Each row of a before or after table is a point. The points were changed in one or more steps. Then noise was added and the rows were shuffled. The steps act on columns, c1 being the first. Write out the steps. A step turns or swaps two columns, mirrors them in a line or flattens them onto one, adds a multiple of one to another, or multiplies or shifts one. Angles are multiples of 10 degrees, from the lower column toward the higher: turns from -170 to 170, lines from 10 to 170 but not 90. Use the fewest steps. Two steps may share a column if one is a turn and the other turns, adds or multiplies; they go together, in the order done. Otherwise the lowest column goes first.

Before:
-40,13,29
-14,60,-38
39,-17,-21
24,24,3
-21,-13,15
3,13,-4
-26,6,33
26,3,9
-23,7,25
After, 9 rows:
14,12,-1
-11,-11,0
9,9,0
-18,-17,4
22,20,0
-16,-15,2
19,19,0
-12,-8,0
15,12,3
Steps: flatten c1 and c2 onto the line at 40 degrees; multiply c3 by 0

Before:
-3,25,-33,-41,7,-20
-13,-42,1,12,12,4
-25,-37,4,2,16,24
-9,-43,39,-3,17,18
-2,51,4,-26,60,-12
-2,8,-39,-40,-19,5
-19,-35,33,-3,-18,-11
-23,-34,-4,-24,-1,24
0,2,-35,-3,7,-4
-23,-25,16,-5,-5,1
-20,36,-20,-10,-4,11
-29,58,38,-17,50,-34
15,57,22,-19,17,-11
After, 13 rows:
38,8,-51,-2,-27,8
-12,-43,1,-12,0,3
11,36,-28,-23,-13,11
5,-34,45,-18,-28,-11
6,-25,21,-24,-16,1
18,59,27,18,9,-12
14,59,48,-29,36,-37
23,-35,-5,-23,-11,26
27,47,5,-1,51,-11
1,2,-47,0,-5,-6
39,25,-43,-1,-4,-21
0,-35,4,-25,2,25
2,-45,49,-7,8,18
Steps: turn c1 and c4 by 90 degrees; multiply c3 by 1.3; shift c5 by -10

Before, 11 rows:
3,-12,-2,24,-7,-1,-23,37,7
-8,35,29,32,15,-14,-2,-10,-28
-11,21,27,14,1,26,-12,-24,-5
-31,-18,2,23,-13,16,7,18,-9
-30,-9,-14,13,13,-4,-35,10,-1
-20,29,47,5,-15,-18,-8,-22,-14
-5,2,43,-3,28,-9,19,3,-6
21,-44,-25,14,14,-31,-11,22,-3
32,-2,10,-35,33,-33,19,37,-34
-16,-27,-19,25,2,-7,-6,48,29
-41,26,-10,27,-20,22,-4,-22,21
After (11 x 9):
2,-7,5,23,-5,-2,-23,36,2
-32,-15,3,22,-11,13,9,17,5
-5,4,1,-1,26,-10,16,3,-44
-10,18,27,15,1,25,-11,-28,-17
-40,22,36,27,-21,24,-3,-20,25
-20,29,-15,4,-15,-19,-5,-22,-57
-30,-10,-8,14,12,-6,-33,11,10
33,-1,-60,-33,33,-36,21,38,-33
20,-43,-37,12,10,-32,-11,19,13
-15,-27,12,30,7,-6,-5,49,25
-3,36,-28,29,18,-16,-2,-8,-40
Steps: add 1 times c6 to c9; turn c3 and c9 by -70 degrees

Before:
41,20,-10,-28,-21,-42,38,60,-3,8,37,36,-27,0
17,-16,-39,3,5,21,-6,5,-3,18,2,6,-9,-39
7,7,-30,-50,-30,-56,39,36,-49,-20,19,10,-38,-2
12,13,-11,15,2,47,-6,-30,-10,-6,-6,15,13,-3
6,-10,-19,-2,-7,29,13,-10,-2,20,31,-14,-18,0
24,7,-8,33,27,-48,-6,1,5,-38,-43,-31,4,28
-17,-1,-27,17,29,46,20,-10,-23,32,-3,0,3,-14
14,-15,-18,19,12,53,1,17,-15,-22,3,6,-3,12
-4,-30,-8,32,22,-40,-10,-13,9,-52,-40,14,14,47
15,-15,-23,12,21,30,8,-14,-27,-7,27,-1,33,-3
After, 10 rows:
9,16,-9,16,4,46,-2,-31,-9,-6,-5,-14,7,-2
9,6,-33,-46,-29,-59,35,37,-49,-17,20,4,-31,0
4,-11,-20,-2,-10,30,8,-13,-2,22,28,15,-11,-1
12,-21,-21,21,18,52,6,18,-19,-24,1,-9,-3,15
24,8,-6,36,31,-46,-15,1,3,-36,-38,31,4,27
18,-17,-41,4,11,23,-1,2,-4,23,0,-8,-2,-43
15,-24,-23,14,24,29,8,-13,-29,-8,27,5,22,0
40,29,-9,-32,-22,-43,47,57,-9,12,33,-16,-20,3
-3,-40,-5,34,18,-37,-4,-18,5,-48,-41,-11,8,44
-16,-7,-28,19,33,49,21,-9,-22,33,-3,8,-1,-11
Steps: multiply c2 by 1.3; mirror c7 and c12 in the line at 10 degrees; multiply c13 by 0.7

Before (10 x 20):
11,10,20,-2,10,-2,-14,7,-2,4,7,-43,-7,-11,-20,-16,-14,-1,30,21
12,16,11,23,32,-6,7,-6,13,-10,-3,-11,-1,-5,1,-16,1,-17,29,20
-9,1,-3,-12,8,3,15,-5,-23,3,6,5,4,-23,-20,-11,9,12,-14,27
17,22,11,-43,8,15,-12,-21,-7,-8,0,18,-15,30,-16,3,-22,24,-1,17
-1,1,29,-17,33,-19,-13,-26,-10,-24,5,-9,-15,2,-41,-22,18,-16,-10,10
-3,25,6,7,-3,13,-3,39,20,-11,-11,5,1,4,-38,-5,36,-17,-2,-1
-7,-9,-27,-12,-18,-18,-9,8,1,-4,-24,-5,-29,13,-10,-3,-16,-19,-6,-3
34,-5,6,-9,11,20,14,44,13,1,-2,15,8,32,-23,17,-35,-13,38,-13
0,3,29,-4,-2,-7,-8,24,-4,6,-6,4,19,5,-29,-16,-14,-24,11,-3
-60,-1,-34,8,-20,8,-18,37,1,-30,-11,0,5,-6,9,-13,-14,-12,-5,-11
After, 10 rows:
-2,28,5,-6,-2,11,-1,16,23,-11,-13,-4,3,-34,-38,-4,36,-17,1,2
12,18,5,-20,-6,-9,6,-5,10,-9,-4,19,-5,2,2,-17,1,-17,-47,1
1,4,21,2,-6,-6,-5,12,-2,6,-4,-9,21,-21,-27,-17,-15,-25,-1,7
1,3,20,22,22,-17,-15,-9,-11,-23,5,2,-12,25,-40,-24,15,-15,-25,-11
10,11,16,16,-18,0,-13,-7,-1,2,7,41,-5,-10,-20,-16,-10,0,-32,6
-9,1,-3,10,-2,4,17,-23,-24,4,7,-8,2,-2,-19,-11,10,10,-16,-26
35,-4,5,1,-10,21,17,47,15,0,-2,-17,5,-30,-24,17,-32,-11,-24,36
17,23,8,33,-2,14,-15,21,-5,-8,0,-31,-11,31,-15,0,-22,25,-16,-14
-8,-10,-19,13,-6,-20,-18,17,-1,-4,-22,1,-25,-1,-10,-5,-16,-19,18,-1
-61,-2,-25,-8,-3,5,-15,7,1,-31,-10,3,9,-35,6,-13,-16,-11,24,4
Steps: multiply c3 by 0.7; turn c4 and c12 by 160 degrees; turn c19 and c20 by 140 degrees; turn c5 and c19 by -50 degrees; turn c7 and c13 by -10 degrees; turn c8 and c14 by -70 degrees

Before:
-6,18,-5,20,0,-22,-16,24,29,6,-13,30,34,-29,-14,8,3,5,-27,-12,-5,13,1,19,-16,26,3,-7,15,2,-29,16
8,13,-31,2,21,34,-25,12,5,-22,-8,20,-12,2,-11,26,-5,-38,-7,39,1,-19,11,8,27,30,22,16,3,3,35,-5
5,-13,-28,4,-19,-1,27,-20,31,-34,-5,27,31,-6,17,18,42,6,-8,16,6,1,-4,-12,-23,-12,24,-8,6,14,-2,10
17,-12,-32,8,-30,20,13,-5,-6,13,19,-27,-10,-38,1,8,11,2,35,-20,22,7,20,-1,25,-5,-33,18,15,-17,26,-34
-17,16,-7,-9,5,-12,1,-18,14,22,-23,-9,15,-11,16,-7,6,-13,0,25,-1,-10,-24,9,-6,1,14,3,10,26,-14,26
-11,15,1,-41,-32,17,-20,29,21,-19,-4,-22,37,-29,-23,13,34,-26,2,-14,29,-8,1,-17,10,4,-17,11,-28,17,31,2
22,-12,22,-15,3,-23,13,4,25,17,-33,11,19,19,-20,-27,22,8,14,5,14,35,2,-13,-15,9,-12,-6,-3,-8,8,-13
22,13,22,-36,-14,-21,-27,19,15,21,-15,6,-11,-5,4,-2,-1,-3,-4,2,-9,11,22,20,-21,-6,-12,27,-36,34,11,-35
-32,16,-27,-29,1,37,6,-17,-11,-11,-16,23,-8,-11,-29,-18,15,10,-12,-15,37,-16,-28,-7,30,-12,7,5,-24,-19,5,18
After (9 x 32):
7,-30,-33,1,21,36,-25,12,-9,-28,-7,19,-12,1,-13,28,9,-39,-8,39,3,-20,12,10,10,30,22,13,2,5,23,-7
24,-5,21,-36,-14,-22,-28,19,-25,22,-14,6,-12,-4,4,-4,0,-3,-4,4,-7,11,22,19,-33,-6,-12,19,-38,34,17,-34
-32,0,-27,-29,0,36,6,-18,8,-18,-17,23,-7,-12,-30,-19,10,14,-12,-14,36,-15,-27,-7,20,-12,7,9,-23,-20,18,17
-7,32,-5,21,-1,-23,-16,23,-25,6,-13,30,35,-28,-15,9,1,5,-27,-12,-6,11,1,19,-20,26,4,-17,14,4,7,16
-17,17,-7,-10,4,-10,2,-18,-16,14,-22,-9,15,-11,16,-7,10,-11,-1,23,0,-8,-25,9,-12,1,13,-3,11,26,10,26
17,-26,-32,9,-29,19,13,-5,0,6,20,-28,-9,-39,1,10,9,5,36,-20,21,5,18,1,27,-4,-33,19,14,-18,-1,-34
-11,-25,1,-42,-33,15,-21,28,-26,-48,-4,-22,37,-30,-21,12,41,-13,0,-14,29,-8,3,-16,-7,5,-16,1,-28,17,26,2
22,-12,22,-15,4,-24,12,2,-20,3,-32,11,19,20,-20,-26,19,16,12,6,14,36,3,-13,-10,9,-12,-14,-4,-9,-10,-14
7,-3,-28,2,-19,-2,27,-21,-27,-58,-6,27,31,-6,18,17,36,20,-7,16,5,3,-4,-13,-13,-11,24,-18,7,14,-13,10
Steps: turn c2 and c31 by 70 degrees; add -0.7 times c31 to c25; mirror c9 and c28 in the line at 100 degrees; turn c17 and c18 by 20 degrees; add -0.7 times c17 to c10

Before (8 x 64):
5,-8,33,6,-3,0,14,-7,-11,-2,20,-6,-4,5,-2,4,-15,3,6,-6,31,-2,-17,6,1,-5,6,-1,-3,-14,5,-4,3,-4,-6,12,31,-6,2,-3,-3,4,0,-2,-17,0,3,11,9,-1,0,-16,16,-8,-6,8,-13,0,5,-7,7,-8,4,12
-19,18,-16,-13,10,-12,-4,-13,-7,14,-9,2,6,13,-15,4,26,-13,12,-11,-25,5,-3,-14,10,1,-2,7,18,-4,3,-4,13,14,-14,-16,-7,4,-36,0,5,-11,30,-10,24,-5,13,22,12,4,-9,-10,40,-1,-9,-7,2,-35,6,4,9,-5,0,7
-10,-1,8,2,-14,-3,7,10,-9,2,2,1,18,1,3,14,0,11,-8,-9,8,-6,-19,8,-5,0,-7,-11,5,3,-6,12,-10,13,-17,-10,12,0,0,7,2,14,18,3,-20,3,3,-9,18,-6,14,-5,-9,-14,-6,-4,-11,-5,-2,-3,6,-12,-5,-7
-14,-5,19,-5,7,14,12,12,2,4,7,6,11,-6,20,10,-10,15,-5,16,12,-7,-12,-5,-9,1,2,2,-1,0,-6,-3,-4,-1,-6,18,5,8,8,3,-9,6,16,0,-7,-6,-1,0,21,-11,-3,-3,-3,-15,10,-9,-9,5,-7,-7,4,-3,-5,-10
-22,-3,7,3,-2,7,11,19,-7,-9,-2,-4,5,-12,0,7,-13,20,-2,7,19,-11,-30,11,-2,-2,-9,5,-16,4,-2,-2,-1,-5,-11,1,8,1,-1,-4,9,20,10,-3,-9,-11,13,9,15,-1,-3,4,-14,2,5,-11,-10,15,0,-21,-8,1,3,-3
2,25,6,-12,0,-26,-6,-3,-6,6,-7,0,-11,-9,-12,23,24,-7,-2,-8,-29,29,7,-27,0,-8,9,-2,-4,-8,9,-3,10,6,-23,-17,-6,8,-30,8,-4,-11,24,-6,41,-14,17,-1,7,-2,-3,11,20,-9,-17,-7,-9,-24,8,23,9,-5,-10,8
-22,-4,10,9,0,-1,-11,12,-19,7,3,3,8,12,12,4,-7,-6,11,4,12,-8,-16,18,-3,-19,-6,-12,-3,8,13,9,16,-5,-18,1,6,-1,-1,7,-13,1,6,-4,-5,-1,1,11,14,-1,6,-1,-1,-19,2,0,-19,-16,-13,-5,4,-8,-3,-11
-6,-9,-5,-25,14,24,11,-5,-2,-10,-7,10,32,-5,15,2,-3,18,12,1,-4,13,19,-48,-9,9,5,21,15,11,1,17,13,4,22,17,30,-6,-24,1,2,23,-21,44,36,25,28,-17,-4,20,-20,11,13,1,-40,-16,26,-16,14,6,-22,-16,18,1
After (8 x 64):
-22,3,7,3,-2,6,11,19,-7,-9,-3,-5,4,-13,0,4,-13,18,-3,8,18,-14,-31,13,-1,3,-8,5,-16,-9,-1,-2,-1,-6,-14,1,9,1,-3,-4,9,20,11,-2,-12,-11,9,9,46,1,-3,4,-11,0,7,-12,3,18,-2,-21,-8,0,3,-3
-18,-18,10,10,0,-3,-10,12,-18,7,2,3,7,12,35,4,-7,-7,10,5,13,-9,-17,20,-3,7,-5,-12,-3,-9,-22,11,17,-6,-17,1,5,-1,1,8,-11,2,4,-3,-6,-1,-2,11,45,1,7,-1,2,-7,2,1,-24,1,-14,-5,4,-8,-3,-9
-9,-14,8,1,-14,-5,6,9,-11,1,1,1,18,1,11,15,0,10,-9,-10,6,-7,-19,6,-6,5,-7,-12,7,-2,5,13,-10,14,-20,-10,14,0,0,9,1,14,19,4,-19,3,1,-9,48,-6,13,-5,-6,-5,-5,-4,-12,5,-2,-2,6,-10,-5,-6
5,-6,32,3,-3,-3,13,-7,-13,-1,20,-4,-3,5,-6,2,-13,3,7,-4,32,-1,-19,7,2,2,6,0,-3,12,-6,-3,1,-5,-3,13,32,-7,1,-4,-2,3,-1,-2,-17,-1,8,11,40,0,0,-15,16,-8,-8,7,-11,9,6,-7,7,-9,4,13
-19,-4,-15,-14,12,-11,-3,-11,-10,14,-9,2,5,12,-45,3,25,-14,13,-14,-24,5,-1,-13,8,-3,-2,8,18,-2,-1,-4,13,14,-8,-17,-9,5,-34,0,5,-11,30,-10,22,-3,15,22,42,3,-10,-11,42,19,-9,-6,-21,-28,5,5,10,-6,0,7
3,-13,7,-8,-1,-27,-6,-3,-5,4,-8,-1,-11,-10,-36,22,26,-6,-2,-6,-27,27,8,-26,1,1,9,-2,-4,1,-12,-3,8,7,-21,-18,-7,9,-30,8,-4,-10,22,-9,44,-13,20,-1,37,-2,-3,13,23,23,-20,-7,-23,-13,8,23,8,-7,-9,9
-7,0,-6,-26,16,25,12,-6,-3,-9,-7,10,30,-6,46,2,-4,19,14,0,-3,13,18,-48,-12,-7,4,20,17,-21,6,18,15,6,26,16,30,-5,-24,1,3,23,-20,43,37,26,22,-19,26,20,-20,11,10,-10,-39,-18,9,-30,13,5,-21,-15,17,0
-15,-14,19,-3,8,14,10,12,2,4,5,4,10,-6,60,9,-9,15,-5,16,12,-8,-12,-6,-11,3,3,0,-1,1,4,-3,-5,0,-6,17,4,8,6,3,-7,7,16,-1,-7,-6,-1,-2,51,-11,-3,-2,-1,-6,11,-9,-3,8,-6,-6,3,-3,-6,-11
Steps: mirror c2 and c54 in the line at 50 degrees; multiply c15 by 3; turn c26 and c31 by 140 degrees; mirror c30 and c47 in the line at 100 degrees; turn c35 and c53 by -10 degrees; shift c49 by 30; turn c57 and c58 by -40 degrees
